Rows are points. Two turns around zero, p and q, are shown by what they do to some points. Write where each new point lands after one turn and then the other. Backwards means that the second turn is done in reverse. Each puzzle has new turns, and all numbers are rounded.

Turn p:
[-6.2 -0.8 -1.5] => [-4.1 -2.5  4.3]
[-5.0  3.0 -0.2] => [-4.4  1.6  3.5]
[ 5.2  0.3 -2.4] => [ 1.1  0.1 -5.6]
[-0.3 -2.9  5.4] => [ 4.9 -0.1  3.7]
[ 6.2  0.3 -1.3] => [ 2.5  0.8 -5.8]
Turn q:
[4.6 4.2 2.8] => [ 2.4  5.6 -3.0]
[-3.8 -0.4 -0.8] => [-2.6 -2.9 -0.4]
[ 3.9  2.5 -1.4] => [ 4.2  1.6 -1.8]
[-4.7 -6.4 -0.6] => [-4.1 -4.3  5.3]
Where do these land?
q, then p: [1.0 1.7 2.9] => [-2.8  2.1 -0.5]
p, then q backwards: [-0.4 -1.5 10.4] => [ 9.2 -4.9 -1.3]
q, then p: [ 1.7 -0.8  0.0] => [ 1.1  1.5 -0.5]
q, then p: [ 1.4  0.0 -6.6] => [ 4.8 -3.1 -3.6]
p, then q backwards: [-1.6 -2.3 -1.4] => [-2.1 -1.4 -1.8]
p, then q: [-2.0  2.9 -5.3] => [-3.8 -5.0 -1.1]
